Every row gives one point. The last column is the point's height on a tilted bowl or saddle (a function of degree 2), plus a little noise. Along how many of its main directions does it bend up, bend down or stay straight?

Points (17 x 4):
[[ 0.22 -0.26 -0.73 -0.70]
 [-0.36 -0.10  0.33 -0.26]
 [-0.19  0.53 -0.10 -0.18]
 [ 0.00 -0.08  0.62 -0.28]
 [-0.09 -0.25  0.32 -0.11]
 [ 0.22  0.31  0.03 -0.12]
 [ 0.06 -0.25  0.50 -0.16]
 [ 0.09  0.41  0.65 -0.42]
 [-0.69  0.31  0.04 -0.58]
 [-0.01 -0.20 -0.41 -0.31]
 [-0.89 -0.88  0.33 -0.79]
 [-0.34 -0.47  0.92 -0.62]
 [ 0.21 -0.44  0.03 -0.08]
 [-0.37 -0.22 -0.11 -0.27]
 [ 0.02  0.55  0.50 -0.32]
 [-0.20 -0.21 -0.16 -0.19]
 [ 0.12 -0.32  0.00 -0.08]]
Directions: 0 up, 2 down, 1 straight

Points, 16 rows:
[[ 0.19  0.07  0.87  0.23]
 [-0.56 -0.33 -0.11  0.26]
 [-0.15  0.43 -0.50  0.52]
 [-0.30 -0.59  0.04  0.23]
 [-0.14 -0.51  0.08  0.03]
 [ 0.52  0.67  0.04  0.38]
 [ 0.61 -0.18  0.28  0.00]
 [-0.16 -0.29  0.17 -0.17]
 [ 0.44 -0.46  0.00  0.06]
 [ 0.15  0.49  0.29  0.00]
 [-0.67  0.04 -0.75  1.29]
 [-0.05 -0.40 -0.16  0.03]
 [ 0.80  0.13  0.19  0.15]
 [ 0.10  0.48  0.31 -0.01]
 [ 0.22 -0.52 -0.23  0.19]
 [-0.02 -0.21  0.30 -0.24]]
Directions: 3 up, 0 down, 0 straight

Points:
[[-0.69  0.87  0.64  1.14 -1.46]
 [ 0.14 -0.39  0.21  0.16  0.26]
 [-0.01 -0.49  0.12 -0.19  0.14]
 [ 0.05 -0.02 -0.47  0.82 -0.46]
 [ 0.09  0.56  0.03  0.03  0.03]
 [-0.40 -0.25 -0.11 -0.05  0.23]
 [ 0.27 -0.39  0.27  0.32  0.15]
 [-0.41 -0.27 -0.26 -0.02  0.14]
 [-0.81  0.06  0.24  0.41  0.11]
 [-0.03 -0.19 -0.07 -0.25  0.17]
 [-0.27 -0.55 -0.45 -0.33 -0.41]
 [-0.11 -0.30 -0.47  0.48 -0.13]
 [-0.23 -0.10  0.59  0.27  0.25]
 [-0.31 -0.12 -0.45  0.64 -0.16]
 [-0.10  0.25 -0.19  0.00  0.20]
 [-0.13  0.18  0.60  0.55  0.04]
 [-0.15 -0.35  0.09  0.14  0.35]
 [ 0.18  0.79  0.05 -0.33 -0.45]
 [ 0.53 -0.10  0.47  0.75 -0.44]
 [-0.08 -0.56  0.46 -0.02  0.14]
 [-0.29  0.59 -0.04 -0.07  0.05]
 [-0.04 -0.13 -0.49  0.53 -0.16]
 [-0.07 -0.23  0.65  0.08  0.18]]
Directions: 0 up, 4 down, 0 straight

Points:
[[-0.20 -0.06 -0.40  0.10  0.11]
 [-0.22 -0.49  0.14  0.34 -0.25]
 [-0.17 -0.52  0.35  0.54 -0.39]
 [-0.08  0.22 -0.46  0.57 -0.14]
 [ 0.16 -0.40  0.50  0.52 -0.39]
 [-0.01 -0.18 -1.00  0.03  0.34]
 [ 0.31 -0.06 -0.16  0.11  0.38]
 [-0.51 -0.13 -0.43  0.32 -0.18]
 [ 0.59 -0.51 -0.72 -0.17  1.09]
 [ 0.02 -0.19 -0.37 -0.37  0.65]
 [-0.37 -0.05 -0.09 -0.14  0.05]
 [-0.17  0.56 -0.39 -0.21  0.12]
 [ 0.13 -0.05 -0.50  0.05  0.41]
 [ 0.10 -0.23  0.30 -0.14 -0.03]
 [ 0.22 -0.48  0.43 -0.38 -0.23]
 [ 0.26 -0.41  0.28 -0.37  0.06]
 [-0.40  0.29  0.02 -0.44  0.20]
 [ 0.02 -0.41 -0.69  0.42  0.18]
 [-0.10  0.02  0.15 -0.43  0.30]
 [ 0.01 -0.93 -0.65  0.95  0.12]
 [ 0.40 -0.05 -0.54 -0.14  0.81]
 [-0.20  0.77 -0.51 -0.31  0.01]
 [ 0.43  0.36  0.42 -0.34  0.45]
 [-0.81 -0.04 -0.19 -0.11 -0.22]]
Directions: 1 up, 1 down, 2 straight

Points (44 x 7):
[[ 0.62 -0.11  0.13  0.94  0.02  0.58 -0.16]
 [ 0.04 -0.48 -0.19 -0.18  0.28  0.26  0.29]
 [-0.39  0.16 -0.60  0.36 -0.19  0.30 -0.20]
 [ 0.08  0.58 -0.15 -0.53  0.54 -0.25 -0.40]
 [ 0.21  0.68  0.60 -0.81 -0.20  0.41  0.12]
 [ 0.49  0.07 -0.21 -0.18 -0.28 -0.04 -0.15]
 [-0.40  0.07 -0.33 -0.26 -0.64 -0.35 -0.11]
 [ 0.29  0.21  0.17  0.16 -0.04  0.56  0.04]
 [ 0.11 -0.11  0.96  0.01  0.13 -0.08  0.43]
 [ 0.32 -0.08  0.73 -0.17 -0.19 -0.56 -0.23]
 [-0.24  0.42 -0.78 -0.31  0.95 -0.21  0.07]
 [ 0.18 -0.35  0.45  0.50  0.81 -0.11  0.37]
 [ 0.04  0.14 -0.02 -0.39  0.34 -0.10  0.08]
 [ 0.26  0.52  0.17  0.40  0.59  0.01 -0.05]
 [-0.20 -0.28 -0.13  0.34  0.53  0.13  0.27]
 [-0.13  0.30 -0.13  0.12 -0.48  0.20 -0.30]
 [-0.28 -0.06  0.17  0.53  0.44 -0.04  0.18]
 [ 0.21  0.27  0.16  0.45  0.14 -0.61 -0.24]
 [-0.02  0.23  0.23  0.34 -0.54 -0.63 -0.41]
 [-0.29 -0.05 -0.02  0.37 -0.33  0.30 -0.44]
 [-0.47  0.64  0.00 -0.41  0.16  0.40 -0.45]
 [ 0.12  0.76  0.13  0.05 -0.51 -0.60 -0.44]
 [-0.10 -0.31  0.33 -0.48  0.23 -0.16  0.24]
 [-0.05 -0.02  1.12  0.30  0.14 -0.72  0.55]
 [ 0.30 -0.27  0.13 -0.46 -0.02 -0.33 -0.24]
 [ 0.59  0.11  0.13 -0.41 -1.01  0.31 -0.24]
 [-0.42  0.41 -0.12 -0.10  0.18  0.06 -0.09]
 [-0.05  0.12  0.02  0.24 -0.30  0.25 -0.25]
 [ 0.31  0.09  0.19 -0.05 -0.12 -0.66 -0.50]
 [ 0.45 -0.46 -0.13 -0.17  0.03 -0.44 -0.54]
 [-0.29  0.17 -0.15 -0.01 -0.70 -0.28 -0.32]
 [-0.18 -0.27  0.23  0.38 -0.05  0.40 -0.27]
 [ 0.24  0.01 -0.01 -0.11  0.05  0.28  0.12]
 [-0.01 -0.19  0.05  0.93 -0.21 -0.01 -0.51]
 [-0.20 -0.27  0.27 -0.31  0.09  0.68  0.02]
 [ 0.32  0.34  0.36 -0.45  0.26  0.43  0.23]
 [ 0.59  0.68 -0.36 -0.55 -0.50 -0.30 -0.34]
 [ 0.03 -0.60 -0.22  0.08  0.81 -0.25  0.42]
 [ 0.57  0.13 -0.19 -0.20  0.41  0.29  0.28]
 [-0.53 -0.50  0.36 -0.27  0.36  0.76  0.00]
 [ 0.16  0.31 -0.16  0.39 -0.05  0.47 -0.14]
 [ 0.37 -0.18 -0.23 -0.49 -0.83 -1.03 -1.64]
 [ 0.14 -0.39  0.06  0.76  0.41  0.00  0.01]
 [-0.82 -0.92 -0.10  0.16  0.04 -0.20  0.46]]
Directions: 2 up, 2 down, 2 straight

Points, 75 rows:
[[ 0.72  0.10  0.27  0.57 -0.06  0.16 -0.10  0.85  0.54]
 [-0.11 -0.44 -0.12 -0.08  0.21 -0.04  0.93  0.41 -0.45]
 [-0.08  0.29  0.00 -0.36  0.25  0.36 -0.40 -0.07  0.14]
 [ 0.13  0.19  0.06 -0.07 -0.41  0.06  0.34  0.09  0.15]
 [-0.34  0.11 -0.22  0.00 -1.09  0.10  0.06  0.77  0.28]
 [ 0.05 -0.56 -0.41  0.21  0.34  0.10 -0.52  0.42  0.08]
 [ 0.37  0.12  0.14 -0.30 -0.22 -0.06  0.42  0.68  0.19]
 [ 0.58  0.43  0.11 -0.45 -0.59  0.41 -0.26  0.70  1.06]
 [ 0.75  0.06  0.47 -0.35  0.15 -0.04 -0.29 -0.61  0.60]
 [ 0.19 -0.10 -0.22 -0.21  0.30  0.49  0.38  0.37  0.00]
 [ 0.23  0.75  0.31  0.20 -0.19 -0.31  0.13 -0.13  0.33]
 [-0.04 -0.06 -0.04 -0.13  0.15  0.08 -0.20  0.59  0.13]
 [-0.46  0.04  0.88 -0.11 -0.32  0.09  0.18 -0.28 -0.03]
 [-0.26  0.43  1.00  0.65 -0.27 -0.65  0.48 -0.07 -0.40]
 [ 0.03  0.84  0.56  0.00 -0.27 -0.23 -0.13  0.26  0.62]
 [-0.37  0.58 -0.67 -0.60  0.07  0.18  0.73 -0.46  0.47]
 [-0.89  0.23  0.36 -0.24  0.21  0.41 -0.21 -0.24 -0.23]
 [-0.29  0.39  0.15 -0.22  0.44  0.31 -0.55 -0.28 -0.11]
 [ 0.18  0.09  0.00 -0.33  0.50 -0.05 -0.07  0.03  0.06]
 [-0.51 -0.14  0.66 -0.90  0.18  0.78  0.24  0.91  0.90]
 [-0.24 -0.25  0.24  0.53  0.12 -0.05  0.10 -0.16 -0.35]
 [-0.60 -0.09  0.28  0.66  0.26  0.01  0.44  0.31 -0.26]
 [-0.17  0.02  0.09 -0.35  0.09  0.29  0.07  0.53  0.15]
 [-0.45  0.00 -0.07 -0.32 -0.11 -0.22  0.74 -0.28 -0.16]
 [ 0.49  0.07  0.05  0.12 -0.18 -0.04  0.45  0.30  0.04]
 [ 0.06  0.11 -0.26 -0.04 -0.29  0.05  0.12 -0.05  0.06]
 [ 0.57  0.10  0.35  1.08  0.17  0.17  0.14  0.22  0.13]
 [ 0.08  0.61  0.14  0.26  0.56  0.93  0.55 -0.50  0.71]
 [ 0.30 -0.09 -0.10  0.34 -0.47 -0.53 -0.01  0.25  0.02]
 [-0.46  0.24 -0.01 -0.30 -0.13  0.50  0.34 -0.69  0.25]
 [-0.36  0.21 -0.10  0.00  0.26 -0.53  0.10  0.11 -0.21]
 [-0.12  0.44  0.96 -0.38  0.46 -0.39  0.02  0.19  0.14]
 [-0.06 -0.32 -0.34  0.58 -0.18 -0.05 -0.04 -0.59 -0.26]
 [ 0.22 -0.03  0.10 -0.28  0.33  0.68 -0.14 -0.62  0.43]
 [ 0.84  0.30  0.31  0.36  0.00 -0.20  0.58 -0.20  0.26]
 [-0.45  0.16  0.30 -0.36  0.11 -0.10 -0.02 -1.25 -0.47]
 [-0.03  0.36  0.10 -0.25  0.01  0.41 -0.09 -0.24  0.26]
 [ 0.28 -0.35 -0.50 -0.94 -0.03 -0.05 -0.74  1.06  0.60]
 [-0.22  0.27  0.22 -0.13  0.39  0.18  0.01 -0.31 -0.06]
 [ 0.28  0.40  0.26 -0.88  0.01 -0.51  0.29 -0.60  0.03]
 [ 0.29  0.38 -0.76 -0.09  0.11 -0.14 -0.32  0.43  0.30]
 [-0.28 -0.12 -0.21  0.81 -0.02  0.61 -0.24 -0.29 -0.50]
 [ 0.16  1.02 -0.05  0.18 -0.27 -0.37  0.23 -0.14  0.57]
 [ 0.13  0.62  0.13 -0.13  0.33  0.19 -0.21  0.50  0.54]
 [ 0.06 -0.45  0.19 -0.10 -0.01  0.20 -0.24 -0.20  0.08]
 [ 0.35  0.13 -0.41 -0.63  0.18 -0.13  0.05 -0.05  0.17]
 [-0.16 -0.31  0.92 -0.04  0.06  0.36 -0.08 -0.07  0.22]
 [ 0.09 -0.45  0.44 -0.26 -0.23  0.43  0.30 -0.04  0.26]
 [-0.09 -0.54 -0.07 -0.56 -0.42 -0.09 -0.26  0.38  0.27]
 [ 0.25  0.16 -0.28  0.19 -0.66 -0.16  0.54  0.30 -0.08]
 [-0.15 -0.44  0.03 -0.16 -0.95 -0.10  0.48 -0.12  0.08]
 [ 0.33 -0.13  0.13  0.17  0.44 -0.39 -0.14 -0.62 -0.07]
 [ 0.38  0.73  0.31  0.09  0.37  0.56 -0.50  0.85  1.12]
 [ 0.41 -0.16  0.23  0.21 -0.39 -0.13  0.07  0.12  0.07]
 [-0.08  0.53 -0.46  0.55 -0.24  0.48 -0.03 -0.25 -0.05]
 [ 0.37  1.19  0.29  0.03 -0.02  0.32 -0.04  0.27  1.09]
 [-0.45 -0.20 -0.65  0.11  0.40 -0.19  0.66  0.23 -0.37]
 [ 0.12 -0.39 -0.74  0.31  0.11 -0.14 -0.36 -0.19  0.04]
 [-0.20 -0.64  0.07  0.08 -0.13  0.09  0.33 -0.15 -0.21]
 [ 0.37  0.16 -0.41  0.45 -0.86 -0.05  0.08  0.32 -0.01]
 [-0.32  0.21  0.25 -0.28  0.38 -0.34 -0.34 -0.22 -0.33]
 [ 0.16  0.31 -0.14 -0.22 -0.14 -0.35  0.42 -0.35  0.10]
 [-0.76 -0.03  0.04  0.18  0.45  0.29 -0.38  0.40 -0.21]
 [-0.80  0.41 -0.53 -0.14  0.34 -0.43 -0.49  0.02 -0.29]
 [ 0.18  0.35  0.30  0.54  0.21 -0.95  0.23  0.10 -0.07]
 [-0.16 -0.48  0.41  0.52 -0.38 -0.70  0.70 -0.50 -0.80]
 [-0.36  0.19  0.00  0.12 -0.08  0.20  0.34 -0.10 -0.09]
 [ 0.55  0.34 -0.32  0.27 -0.56 -0.09 -0.43  0.37  0.51]
 [ 0.08 -0.94  0.33  0.11 -0.16  0.20 -0.19 -0.15  0.14]
 [-0.29 -0.69  0.47  0.68 -0.35 -0.34  0.27  0.01 -0.55]
 [ 0.11  0.21 -0.04 -0.17  0.95  0.71 -0.06  0.18  0.38]
 [-0.12  0.48  0.56 -0.55  0.07 -1.30 -0.18  0.19 -0.12]
 [ 0.29 -0.51  0.24  0.60  0.40 -0.25  0.12  0.26  0.03]
 [ 0.07  0.63  0.03 -0.01 -0.29 -0.60  0.35  0.17  0.23]
 [-0.23  0.16  0.44  0.01 -0.05  0.55  0.44  0.31  0.25]]
Directions: 5 up, 3 down, 0 straight
